Each row is a point. Examples show where two turns around zero, p and q, send a point. Write where each new point lands after one turn and then the other. Backwards means that the second turn is done in reverse. Each puzzle has new turns, and all numbers are rounded.

Turn p:
[-2.33 -2.63] -> [-3.04  1.76]
[1.90 2.23] -> [ 2.57 -1.42]
[2.05 0.47] -> [ 0.87 -1.91]
[-1.04  1.02] -> [0.79 1.22]
[-0.59 -1.08] -> [-1.18  0.36]
Turn q:
[1.65 1.13] -> [0.05 2.00]
[0.12 1.46] -> [-1.11  0.95]
[-0.75 -3.76] -> [ 2.61 -2.81]
[-1.02  1.17] -> [-1.55 -0.14]
Where do these land?
q, then p backwards: [-0.69 -2.63] -> [2.40 1.28]
p, then q: [-2.70  2.11] -> [-1.60  3.03]
p, then q: [ 0.82 -0.57] -> [ 0.51 -0.86]
q, then p: [0.08 1.60] -> [0.73 1.43]
p, then q: [ 2.47 -0.51] -> [ 2.04 -1.48]

Turn p:
[-0.80 -0.76 -2.30] -> [ 2.12 -1.02 -0.98]
[-1.01  0.09  2.03] -> [-2.18 -0.07 -0.64]
[ 3.29 -1.42 -2.19] -> [ 2.74 -0.69  3.11]
[-0.01  2.44  2.46] -> [-2.43  2.46 -0.17]
[-1.48 -0.35  0.00] -> [-0.26 -0.69 -1.33]
Turn q:
[ 3.52 -0.15  1.65] -> [ 1.97 -3.29 -0.66]
[-2.24  2.66  0.68] -> [0.84 2.13 2.70]
[-0.55 -0.15  1.07] -> [-0.43 -0.43  1.05]
[ 1.03 -0.66 -0.95] -> [ 0.06 -0.31 -1.52]
[-1.75 -1.71 -2.45] -> [-2.44  1.88 -1.58]
Where do these land?
p, then q backwards: [-1.75  1.23 -0.46] -> [ 0.70 -0.31 -2.05]
q, then p: [ 3.00  0.08 -1.80] -> [ 3.20 -0.30  1.38]
q, then p backwards: [ 1.94 -2.66 -1.61] -> [-3.60 -0.53  0.40]
q, then p backwards: [-2.35  0.70  2.33] -> [ 3.05 -0.55  1.35]
q, then p backwards: [0.83 1.43 2.00] -> [ 1.57 -1.51 -1.41]
q, then p: [-1.66 -0.77 -0.45] -> [-0.53  0.56 -1.72]

Turn p:
[-0.48  0.38 -0.74] -> [-0.89 -0.21 -0.30]
[0.41 1.76 1.60] -> [-0.15  0.85  2.26]
[-3.31 -2.21 -2.24] -> [-0.98 -3.60 -2.63]
[ 2.18 -2.63  1.41] -> [ 3.52  0.85 -0.74]
[-0.44  2.85 -0.12] -> [-2.27  0.68  1.65]
[ 1.64 -0.15  0.10] -> [ 0.77  1.44 -0.24]
Turn q:
[-2.12  0.94 -2.94] -> [ 0.67 -0.16 -3.68]
[-0.50 -3.08  1.36] -> [ 2.70 -0.01  2.07]
[2.22 1.33 0.35] -> [-2.33  0.90  0.76]
[0.40 0.81 1.24] -> [-1.04 -0.74  0.86]
Where do these land?
p, then q: [ 2.78 -0.66 -1.55] -> [-2.17  0.66 -2.33]
q, then p: [ 0.28 -0.02 -1.86] -> [-1.70  0.73 -0.33]
p, then q: [-2.51  1.61 -0.05] -> [ 2.39 -1.62  0.73]
p, then q: [ 0.56 -0.98  2.40] -> [-1.26  1.01  2.11]
p, then q: [-2.26 -1.85 -1.49] -> [ 2.62  1.82 -0.74]
q, then p: [1.15 1.91 2.55] -> [ 1.13 -3.04  0.98]

Turn p:
[ 1.27  0.95 -2.09 -3.26] -> [-1.16  3.23 -1.27  2.02]
[ 1.53 -1.68  0.57 -1.71] -> [-1.37  0.38 -2.45 -0.60]
[-0.62  0.14  3.22  0.07] -> [-0.49 -0.26  0.79 -3.14]
[-0.80 -0.98 -1.55  3.37] -> [ 1.80 -3.05  0.68  1.54]
[-2.84  0.70 -1.11  1.97] -> [ 0.53 -1.62  3.01  1.31]
[ 1.46  0.88  0.96 -0.44] -> [ 0.69  1.31 -0.74 -1.13]
Turn q:
[ 0.36 -3.29 -1.87 -0.85] -> [-0.12 -3.30 -2.07  0.02]
[0.53 1.40 1.83 1.26] -> [-0.64  1.42  2.08 -0.66]
[-3.11 -0.96  0.21 -2.43] -> [-1.37  0.76 -2.92  2.36]
[ 2.70 -0.68 -0.71  2.69] -> [ 0.89 -2.31  2.53 -1.72]
[ 0.32  1.65 -0.48  1.51] -> [1.40 0.59 1.74 0.09]
[-0.80  1.88  1.02 -2.18] -> [-0.15  2.84 -1.37 -0.07]
Where do these land?
p, then q: [ 2.51 -3.93 -0.89 -1.03] -> [ 2.85 -2.92 -0.95  2.45]
q, then p backwards: [-1.43  0.13  1.28 -1.24] -> [ 0.52 -0.24 -0.75 -2.09]
q, then p backwards: [-0.02  1.36  0.99 -1.81] -> [ 1.47  0.83  0.57 -1.71]
q, then p: [-0.25  1.27  1.55  1.76] -> [ 0.25  0.41  1.32 -2.28]
q, then p: [-0.80  1.17 -2.94  2.31] -> [ 2.30 -0.95 -2.50 -1.88]

Turn p:
[ 1.83  3.50  0.08 -0.70] -> [ 1.84  0.94 -0.66 -3.37]
[ 0.70 -1.31  0.31  2.02] -> [ 0.63  1.23 -0.17  2.11]
[ 0.05 -1.56  0.59 -3.37] -> [-2.81 -0.05  2.24 -1.11]
[ 1.24 -2.72 -0.20 -0.88] -> [-1.01  0.94  2.54  1.18]
[-2.37  3.72  0.25  0.45] -> [ 0.70 -1.95 -3.40 -1.98]
[ 0.74 -1.09 -1.87  0.48] -> [ 1.21 -0.39  1.62  1.11]
[-2.19 -0.53  0.84  1.99] -> [-0.57 -0.72 -2.17  2.05]
Turn q:
[-0.28 -0.62  1.70 -1.37] -> [-0.41 -0.44 -1.20  1.85]
[0.16 0.71 2.00 2.85] -> [1.22 0.86 2.73 1.72]
[-1.80 -2.28 -4.63 -1.14] -> [-1.16  2.25 -2.94 -4.02]
[ 1.53 -0.23  0.32 -0.08] -> [ 1.26 -0.94 -0.18  0.14]
[ 0.40  2.43  0.61 -0.26] -> [-0.90 -1.75  1.60  0.30]
Where do these land?
p, then q: [ 1.94 -0.57  0.13 -4.64] -> [-2.96 -1.16 -1.18  3.76]
q, then p: [-1.66 -0.19  0.28  0.84] -> [ 0.33 -0.36 -1.67 -0.74]
q, then p: [-1.23  3.44  0.60  1.00] -> [-2.80  0.55 -2.44  0.77]
p, then q backwards: [ 0.81 -1.24  0.92  2.23] -> [-1.04 -1.75  1.87  0.64]
p, then q: [ 0.14 -1.43 -1.94  0.57] -> [1.88 0.54 0.66 1.37]

Turn p:
[-1.86 -0.83  1.02  1.86 -1.63 -0.25] -> [-0.38  0.70  0.54 -0.03 -1.75 -2.72]
[ 0.55  2.09  1.05  1.49 -0.55  1.22] -> [-2.22 -0.25  2.02  0.29  0.69 -0.41]
[-0.73  0.83 -1.36 -0.37 -0.30 -0.05] -> [-0.74  0.77 -0.57 -1.09 -0.31  0.73]
[ 0.24  1.28  1.16  0.77 -0.41 -2.03] -> [ 0.69  1.49  2.20 -0.25  0.42 -0.38]
[ 0.04  0.64 -0.36  0.83  4.19  0.38] -> [-0.68  1.45 -1.48  2.60  2.60  0.81]
[-0.46 -3.37 -2.13 -7.54  0.57  1.18] -> [ 3.44 -3.69 -5.70 -3.44  0.64  2.12]
[ 0.98 -0.18  1.50  1.40 -0.10  0.05] -> [ 0.03 -0.44  1.55  1.39  0.05 -0.82]
[ 1.24 -0.48 -0.88  1.55 -1.77 -0.51] -> [-0.12 -0.03  1.43  0.54 -2.36  0.67]
Turn q:
[-1.05  0.97  1.67  1.14  0.89 -4.83] -> [-0.29  0.25  1.36 -0.39 -4.94 -1.94]
[ 1.34 -0.30 -2.62 -0.20 -0.17 -2.71] -> [ 0.75  0.85 -1.77  0.62 -2.68  2.04]
[ 3.10 -0.17  0.85  0.77 -0.76  1.50] -> [-2.21  2.22 -0.57 -0.53  1.68  0.72]
[-2.18 -0.56  0.70  1.20 -1.97  1.99] -> [-1.19 -2.81 -0.51 -1.02  1.73 -1.09]
[-0.71  1.31 -0.19  0.89 -0.60  2.19] -> [ 0.12 -0.45 -1.22 -0.41  1.98 -1.55]
[-2.00 -0.04 -1.01 -5.45  0.92  0.80] -> [ 4.81 -1.20  2.36 -0.40  1.34  2.03]
[ 2.82 -1.18 -0.68  1.19  0.10  1.53] -> [-1.97  1.62 -1.23  1.23  1.51  1.33]
[-1.33 -0.02  1.29  0.47  1.59 -0.47] -> [-0.03 -0.49  1.60  0.90 -0.61 -1.56]
Where do these land?
q, then p: [-2.27 -1.25  0.89 -0.07 -1.41  2.31] -> [ 2.22 -0.33 -2.42  1.62  0.55 -0.99]
q, then p: [ 4.34 -0.72  1.21  3.25 -0.46 -0.22] -> [-3.13  3.19 -1.25 -2.83  0.51 -1.33]
q, then p: [ 0.66  0.96 -3.14 -0.53  3.54 -1.36] -> [-2.23  0.17  3.50  1.62 -1.62  1.83]
q, then p: [-2.18  2.09 -1.18 -0.39 -1.56 -0.64] -> [ 2.23 -1.09 -0.19 -0.43 -1.27  2.35]
q, then p: [-2.18 -0.75  0.54  0.16  1.31 -1.13] -> [ 1.35 -0.45  1.31  0.75 -1.42 -1.52]
p, then q: [-1.86  0.85  1.87 -1.19 -0.57  1.45] -> [ 1.57 -0.51  1.72  0.84 -1.99  1.07]
q, then p backwards: [ 3.49 -1.18 -0.20 -1.23 -0.85 -0.40] -> [ 0.46  2.25 -3.00  0.04  0.71 -1.09]

Turn p:
[-0.89  1.52  1.21  0.88 -1.86 -4.13 -2.43 -0.59] -> [-0.96 -3.07  0.72  0.64 -2.16  1.86  0.93  3.45]
[-0.03 -0.54  1.23 -2.56  0.67 -3.56  0.00 -1.70] -> [-2.71 -2.63  0.79 -1.02  2.03  1.22 -0.80  1.49]
[-0.94 -0.43 -0.89  1.43 -1.54 -0.13  1.87  0.58] -> [ 1.54 -0.49 -0.85  1.66  0.13 -1.88 -0.22  0.69]
[ 0.56  0.98 -0.26 -0.41 -1.98 -0.54 -0.13  2.20] -> [-0.16  0.70  0.14  0.33 -1.95 -0.92 -1.54  1.70]
[0.20 0.23 1.15 1.17 3.32 2.23 0.46 1.52] -> [-0.64  1.81  1.43 -0.29 -0.23 -1.51  2.05 -2.99]
[-0.20 -2.49 -0.52  1.11 -1.23  4.74  0.34  1.56] -> [ 1.43  3.83 -3.44  0.79 -0.18 -1.51  0.62 -1.55]
[ 0.10 -1.53 -3.28  0.33  5.54  1.67 -1.38 -0.45] -> [-0.32  1.34  1.49  1.96  1.64  2.52  0.09 -5.64]
[ 1.91  0.43  0.34  0.49 -1.21 -1.02  0.18 -1.15] -> [ 0.98  0.15  0.93 -0.55  0.67  0.68  0.11  2.23]
[-0.71  1.83  1.02 -2.45 -1.72  0.75  1.10 -1.95] -> [ 0.85 -1.64 -1.22 -3.51  0.04 -0.49 -1.25  0.62]
Turn q:
[-2.83  1.86 -0.73  1.54 -2.67  0.97 -2.36 -1.05] -> [ 0.68 -2.84 -2.90  3.18  0.02  0.71  0.32  1.21]
[-0.37  0.27  0.11 -2.98  1.56  1.31 -2.88 -1.60] -> [-0.23  0.45 -0.93  0.17  2.51  2.93 -2.80 -0.47]
[-3.38  0.08 -2.28 -0.01  1.03 -2.80 -1.32 -1.59] -> [ 1.00  1.96 -4.53  1.46  0.11 -0.64 -0.43 -1.32]
[-0.37  0.65  0.43  0.50  0.14  2.61  2.88  2.01] -> [ 0.83 -2.33  1.63 -1.96  0.04  0.22  2.54 -1.02]
[ 1.75  0.24 -1.58 -2.14  1.26  0.95  1.43 -0.56] -> [-0.23  1.53  1.87 -0.27  0.28  2.03  0.36 -2.18]
[ 2.23  1.50 -0.26  1.06  0.34 -1.13  2.99  2.07] -> [-0.84  1.28  1.76 -1.55 -1.69 -0.41  3.46  0.43]
[ 0.47 -2.93  1.36 -0.47 -2.19 -0.13  2.19  1.74] -> [-0.77 -1.70  2.00 -1.59 -2.45 -2.29 -1.08 -1.02]
[ 0.48  1.28 -0.43  1.33 -1.71  2.06 -2.91  2.69] -> [ 1.57 -2.28 -0.05  0.18 -1.48  2.37  0.03  3.34]
[ 1.44 -1.23  2.84 -1.65  1.22 -2.30  2.69 -0.42] -> [-3.12  1.76  1.50 -2.40  0.68 -2.38 -0.42 -1.20]
[-1.11 -0.27 -0.97  1.97  2.20 -1.42 -2.63 -2.32] -> [ 1.94  2.40 -2.29  1.91  2.01 -0.90 -0.81  1.19]
[ 1.71 -1.44  1.52  0.85 -1.19 -0.12 -0.06 -0.99] -> [-0.86 -0.21  1.95  0.89 -0.01 -1.64 -1.15  1.04]
Where do these land?
q, then p backwards: [ 0.76 -0.07  1.22 -1.82  1.07 -1.98 -2.73 -0.23] -> [ 1.79 -1.55 -0.24 -2.96 -1.57  0.08 -0.67  0.78]
q, then p: [-2.30 -2.11 -0.03 -0.83  4.50  1.62 -1.91  0.98] -> [-1.12  2.40  2.46 -2.03  0.84  3.55 -2.15 -1.67]
p, then q: [ 1.11 -1.40  1.45 -2.61  1.71  2.18 -1.40 -0.22] -> [-0.57 -0.51 -2.05  0.51  2.15  2.46  0.59 -2.39]
q, then p: [-0.10  1.00 -2.05 -1.03 -2.96 -1.06  1.37  0.80] -> [ 2.66 -0.85 -2.80  0.36  0.21 -0.78  0.04  1.51]
q, then p: [-1.11  1.53  0.05  2.03  1.06 -0.53  3.03  0.35] -> [ 0.43 -1.60  1.41 -0.03  2.66 -2.14 -1.36  0.40]
p, then q: [ 0.85 -3.13 -0.17  2.20 -1.96  0.39  2.72 -1.22] -> [ 1.55  3.67  0.82 -1.71 -0.52  0.24  2.73  1.03]
p, then q backwards: [-1.60  1.62  0.41 -1.63 -3.13 -0.41 -1.44  3.03] -> [-0.13 -1.20  0.21 -0.35 -3.21 -3.02 -1.71  2.29]
p, then q: [ 3.72  1.08 -0.54  1.53 -0.25  0.48 -0.66 -0.73] -> [-1.84 -1.03  1.91 -1.56  0.92  1.64  1.36  1.73]
p, then q backwards: [-1.33  1.48 -0.34  2.17 -0.03 -0.69  1.02 -2.77] -> [-1.42  0.16 -0.49  1.97 -0.25  3.23  0.63  0.96]

Turn p:
[ 1.94  0.89 -0.45 -0.17 -0.13 -1.79  1.75 -2.05] -> [-0.17  0.35 -1.02  0.00 -2.16 -1.28  1.97  1.97]
[-0.67  1.17  0.93  4.34 -2.47  3.19 -1.56  3.13] -> [-0.76  0.70 -0.52  4.31  0.02  2.22 -3.36 -3.73]
[-1.15 -1.11 -0.83  0.37 -1.19  2.18 -2.54 -1.43] -> [-1.42  2.08  0.93 -0.23  1.72 -0.26  0.33 -2.77]
[ 1.75 -0.82  1.68 -1.34  1.34  0.28  1.32 -1.21] -> [-1.20  0.64  0.40 -1.14 -0.24  0.31 -0.06  3.16]
[-1.29  0.30  0.91 -3.27  0.14 -2.11  1.29 -1.84] -> [ 1.57 -0.33  2.19 -1.61 -0.29 -2.59  0.98  2.25]
[-0.28  1.70 -1.89  1.77 -0.35  4.03 -0.53  3.38] -> [-1.65 -1.40 -2.53  2.55  2.03  0.30 -2.95 -2.70]
[-0.69  0.85  0.09  0.23  2.26 -1.71 -1.11  0.19] -> [ 2.56 -0.05 -0.75 -0.23  1.20  0.83  0.92  0.64]
[-1.16 -1.75 -0.18  1.85  0.68 -2.03  2.27  0.30] -> [ 0.34 -2.46  1.27  0.71 -1.12  1.83  2.16  0.37]
[ 1.56 -1.23 -0.25 -3.79 -0.27 -2.04 -0.90 -0.46] -> [ 0.72  0.48  0.05 -4.37 -1.15 -1.34 -0.01  0.80]
Turn q:
[ 2.50  1.17  0.34 -1.11 -2.21 -1.50 -1.00  0.77] -> [-1.16  0.21  1.03  1.38 -0.20 -1.02  3.29 -1.20]
[ 1.27  0.44 -2.05 -1.00  0.55  0.49 -0.13  0.76] -> [-0.89  1.87  0.13  0.91 -1.56 -0.72 -0.25  0.13]
[-2.50 -3.53  0.59  0.14 -0.43 -1.24 -2.13 -0.13] -> [ 1.35 -1.09  2.17  1.20  2.82  1.22 -2.24 -1.32]
[ 1.97  0.84  1.33 -1.70  1.18 -1.19 -1.32  0.41] -> [-0.30  0.05  2.67 -0.63 -0.85 -1.81  1.52  0.16]
[ 0.17  1.78 -0.75  1.99  0.42  0.53 -0.21 -1.39] -> [-1.39  0.25 -1.04 -0.57  0.32  0.99  0.46  2.34]
[ 2.34 -2.84  0.60 -1.11 -0.19  0.10  1.29 -1.38] -> [ 1.54  2.54  0.03 -1.35  1.59 -1.43  0.50 -1.82]
[-1.02  1.34  0.23  1.83  0.40  5.21  1.33 -0.17] -> [-0.99  0.24 -2.90 -3.11 -2.12  3.20 -1.21  0.17]
[-7.45  2.00 -0.86  0.66 -0.20 -1.09  1.48 -0.76] -> [-0.65 -5.59 -3.19  1.58  0.79  0.13 -4.10  1.69]
[ 2.71 -1.20  0.57  0.29  0.50 -1.31  0.68  1.87] -> [ 2.49  1.54  1.10  0.58 -0.77 -0.58  2.01 -0.13]
Where do these land?
q, then p: [-1.54 -1.31  1.47  0.63  0.55  0.97 -1.41 -1.67] -> [-0.19  1.01  0.42 -1.81  2.45  0.46 -1.04  0.94]
p, then q: [-0.17  0.02  1.62 -2.65  1.78  0.80  0.34 -1.67] -> [ 1.24 -1.53  1.96  0.40 -2.70 -1.06  0.12  0.27]
q, then p: [-1.71  1.88 -2.59  1.83  1.07  1.32 -0.83  0.60] -> [-0.23 -0.56  0.02  0.99  1.19  0.52 -2.04 -3.64]
q, then p: [-0.46  1.47 -2.09  2.29 -2.61 -3.25 -0.52 -1.14] -> [-0.32 -3.33 -0.85  2.28  1.37  3.13  1.43 -0.36]
q, then p: [ 1.40 -1.87 -1.63  1.75  1.58  0.21 -0.93 -1.41] -> [ 1.50  0.21 -2.08  1.23  1.51 -0.18 -2.26  1.00]
p, then q: [-1.44  0.35 -1.06  0.48  1.49 -1.12  0.12  2.42] -> [ 1.01  3.13  0.65 -0.75  0.73  0.26 -0.56 -0.39]
q, then p: [ 1.43  2.61  2.36 -2.32 -3.05 -1.45 -0.86  2.68] -> [-1.90 -0.98  4.02  1.33 -2.89  0.05  2.62  1.20]
q, then p: [ 2.28 -1.77  3.37 -0.85  2.26  1.74  1.66 -1.99] -> [ 1.00  0.52 -0.78 -3.27 -0.58 -3.31 -1.15  3.17]
q, then p: [ 2.17 -2.68 -0.70 -2.42 -0.69  0.87 -0.60 -0.21] -> [ 1.73  2.43 -0.15  1.52  0.13 -1.84  1.25  1.92]
p, then q backwards: [-1.98  1.31 -0.74  1.26 -2.37 -0.09  3.02  2.39] -> [-2.98  0.88 -0.05 -2.21 -0.92 -1.99 -0.36  2.95]
